Each row is a point. Two turns around zero, p and q, are shown by what they do to some points. Write where each new point lands after one turn and then the other. Backwards means that the second turn is done in reverse. Each puzzle has new turns, and all numbers are rounded.

Turn p:
-15 -26 ->  -5 -30
12 16 ->  5 19
48 12 -> 41 28
-46  -2 -> -42 -18
Turn q:
-38   2 -> -29  25
 14 -11 ->   5 -17
 9 27 -> 23 16
-13  35 -> 11 36
 27 -52 -> -10 -58
Where do these land?
q, then p backwards: -48 -11 -> -35  35
p, then q: 22  9 -> 24  3
p, then q: -26 -29 -> -33 -21
p, then q:  5 12 ->  8 10
p, then q: 47 20 -> 51  6

Turn p:
 28 -32  24 ->   7 -34  34
-23  -1  17 -> -29   0   0
-14  37  12 -> -17  38   4
 21 -46  18 ->   4 -48  24
 11  13 -60 ->  45  13 -41
-23  28 -12 -> -10  30 -21
Turn q:
-21 -13  17 -> -20   6  22
 -1  49 -23 ->   6  26 -47
-33 -27  -5 -> -39 -14  12
55 -8 10 ->  52 -18  12
Where do these land?
q, then p:  -6   3 -12 ->   1  -2 -14
p, then q: 24 16 15 -> 19 22 14
p, then q:  11 -69 -19 ->  -3 -66  29
p, then q: -13  61   3 ->   6  50 -37
q, then p: -17 -11  13 -> -23   5   5

Turn p:
  5  17   2 -41 ->  28  -6 -15 -30
-27 -24  34  27 -> -46   4  32  -8
 9 20 24 29 ->  4 30 30  6
 26 -45 -58 -14 ->   8 -58 -33  42
-13  32  -3  -1 ->   6  29 -14 -10
Turn q:
 -9   0 -34  -8 ->   8   3 -28 -22
-34  -1  39  53 -> -31  27  -2  61
 43   4 -27  -3 ->  47  -3   7 -18
  0  20  -7 -25 ->  -6   5   7 -31
-26 -33  34  32 -> -26 -11  -9  56
 26  10  -5 -50 ->   8 -22  24 -47
Where do these land?
q, then p:  9 37 13 49 -> 22 55 22  5
p, then q:  -3  13 -16 -11 ->  17   4  -7 -14
q, then p:  28  52 -21 -13 ->  51   3   6 -38
p, then q:  -3 -39  36 -25 -> -31 -50   1   4
p, then q: -48 -32 -22 -13 -> -20  -8 -58 -14
q, then p backwards:  17 -31  10  13 ->  30 -17 -17   2

Turn p:
 42 -41 -32   0 -27  20  -6  -9 ->  34 -48   6 -27  -9  34 -16  -5
 19  22   4  39  32 -10  35  21 ->  15  -1 -32  48  33  -4  14  18
-33 -16   1 -20 -40  35  -7 -41 -> -22   6  16 -35 -50  31  17 -23
 -8 -17  -7   9 -53   1 -13  12 -> -13 -39  25 -11 -30   1   4  16
 -4   4  -3  15  36 -16  27  60 ->  -7   2 -19  17  53 -15   7  49
-16   7 -27  26 -37  16 -58 -10 -> -35 -29  16  10 -47  15 -44  -5
 12  33  48   0  38 -59  19  17 ->  16  30  -2  39  41 -66  21  -3
 10  49   4  -2  22 -22  38  14 ->  23  31 -33  29   8 -31  13  23
 -2 -24  19 -20 -18  54 -37 -26 ->  -6  11  48 -22 -22  49 -10 -27
-29 -39  -5 -12   7   5 -11 -52 -> -26  -1  -7 -39  -5  17   6 -53
  9  22  -3 -36  40 -24  13  15 ->  21  38 -19 -10  28 -32 -11  11
Turn q:
-40  28   0  38  -5  20  51   7 -> -61  11  24  41 -10  14  17 -17
  8 -19 -10 -16  42   7  -5 -12 ->  17 -15  -1  -9  43  15  -8  -6
-12  25  24   7 -24  38  27 -12 -> -20   3  38   9 -36  28  11 -10
  7  29  -5  29 -29  14  10  49 -> -26  21   6  37 -30  -5  -8  41
 22 -28  13 -21 -36  52  37  12 ->  -1 -44  41  -3 -26  23  28  42
 11  25 -40 -25  -2 -36 -23 -14 ->  20  41 -46 -23  11   4  14   4
-50  33   7 -39  -9 -34 -23  37 -> -37  52   0 -51   1 -36 -14   9
  9 -34  20 -10  30 -21   4 -18 ->  28 -24   9  -8  30 -20   5 -23
  4 -57  -3  22  26   2 -41 -25 ->  24 -55 -32  -2  17  -4 -35 -25
 -1  41  15  -7  48   0 -33 -35 ->  27  39   7 -11  21  25 -35 -43
 42 -43 -21  22 -40 -40  -4  11 ->  29 -29 -47  21 -20 -42  25  28
Where do these land?
q, then p backwards: -30  32 -60 -16 -12   0 -17 -32 -> -41  -6 -30 -10  33  37  32 -33
p, then q:   4  -2  16  15  27 -54  44  18 ->   1   9 -16  36  58 -23  28  -9
q, then p: -17  19  21  43  -3   8 -27 -15 -> -18 -17  12  12 -43   4 -18 -31
q, then p backwards:  32 -67  35   8 -21  19 -12  12 ->  43 -13 -25  18 -58 -31 -11  22
p, then q: -19  19 -21   4  25  38 -26  10 -> -26  16  -8  -9 -13  24 -46   6
q, then p backwards:  23  21  -1  31 -46  40  18 -11 ->  -2  32   5  31 -46  43   6 -13
p, then q:  -6  31  -9 -17  -5 -12 -23  58 ->  -9  29  -2  -4  -1 -51 -38  22
p, then q backwards:  24 -27  -8 -15  25   3 -27   2 ->  -5  -6  13 -15  42  10 -24  -8
q, then p:   8   6  38 -46   1 -60  50 -49 ->  68  33 -31   2   0 -29  61 -32
p, then q: -19 -32 -12  -6  10  17  21   8 -> -18  -5  17 -17  28  22   5  15

Turn p:
 -2  25  41  26  13 -29  17  -7  20 ->  -1 -36  26  11  12 -13  34  14  31
-21 -23  31   4   5 -46 -28 -52  39 ->   6 -23  33 -30  38  -7 -32  13  62
  1 -15  24 -13  -8  48  10 -15  -9 ->   0   7  22 -13 -41  36  -5   4  -8
 44  22   3 -46   1 -15  11 -48 -46 ->  33  55  49 -19  28  10  31  -6 -24
 23 -48  -5  22  30  -4  22 -14 -31 ->   2 -24  40  -3   3  -7 -21 -40 -40
-39  24 -48  22 -38 -36 -23 -15  -7 -> -46  28 -31 -30  32 -49  -3  12  12
 -1   9  31 -32  24  24 -21  40 -26 ->  27  -3  -8  28  -7  34  -3  44 -34
  8   2 -24 -10 -34   7  26  36  10 ->  11   7 -45  -7 -27  -9  22 -21  -7
 31 -16 -51  18 -28  30 -23  34  21 ->   0  28 -43  28 -40 -28 -32 -33   0
-45  21  -1   9  36  21   8  41  29 -> -32 -38 -41  35   2  33  10  14   7
Turn q:
 25  31  -5 -58  13 -32 -56  37  14 ->  -7  -7  27 -53 -25 -52 -39  46 -15
 -3 -40  33  27  -1   2  30   5 -13 -> -32 -24 -24  32  16  25  13 -11  13
-32 -25 -14 -15  14  48   4  -5 -13 ->  1 28 11 -8 37 42 15 18 14
-29 -12  25  11  -1  30   5 -64 -37 -> -12  13  25  16  -2  63  42 -28 -20
 39  35   6 -20  40  -4 -42  24  42 ->  14 -25  38 -38 -31 -33 -42  19  32
  1  10   5  18 -46   9  18   6  33 ->  23  -7 -48 -12 -14  -6  19 -19  12
 15 -17 -27  38 -14  -2  -8  -8 -12 ->  27  -2 -13  43  -7   8  -2  11 -11
-27 -16  -8   8   0 -38  15 -16  20 -> -13  20 -25   9   2   6 -32 -31 -13
 13  41  13 -37   0  -5 -62  54  -6 -> -16  -2  24 -43 -38 -48   1  61   5
 25 -22 -10   7 -29  -5  68 -27  -9 ->  19 -29 -30  24  45   3  19 -42 -27
 11  13 -10 -21  11 -16 -37  24  18 ->   3   1  10 -24 -18 -25 -32  29   2
-38   4  -9  43  12  12  64 -29 -39 ->  -7  35   4  56  36  14  40 -52   8
Where do these land?
q, then p: -41 -36  34 -20  24 -49 -16  -2 -12 -> -50   3 -23 -19   8  20 -21  60  -9
q, then p backwards:  -9  46 -22  36 -15   7  22  13  -6 ->  49  31 -12   4 -25 -17   4  12  18
p, then q: -11  -3  13  17  16 -34 -19 -40  46 -> -14  -9  -1 -26 -18  23 -54 -13  35
q, then p: -30 -42  -1  -3  -6 -47  39 -24  43 -> -49  55  11   3  35  16 -43   0  -3
q, then p backwards: -23 -39  14 -40 -18 -14 -47  39 -12 -> -71  13   5   0 -22  21 -29   5 -36
p, then q:  4  7 12 22 -4 45  3  7  6 ->   4  11 -39   4 -17   8  29  -1   1
p, then q:  15  -4  36 -18 -37   9  -8  19 -44 ->  -9 -31 -12  -3   7 -46  32  29 -21
p, then q:   5  21 -21 -10 -33  47 -12 -37 -25 ->  -1  31   7 -34 -24 -32  49 -13   1
p, then q:  38  47 -17 -26  19  32  20  23   0 ->  39   1   4  39   7 -11  46 -36  18
q, then p:  18 -27  -4  20  14 -44 -19  -8  16 -> -13  15   1   1  -9 -32 -47  23  -2
p, then q:  35  30 -46  20  40  49  36   9 -13 ->   9  33   6  51 -12  27  55 -50  -4
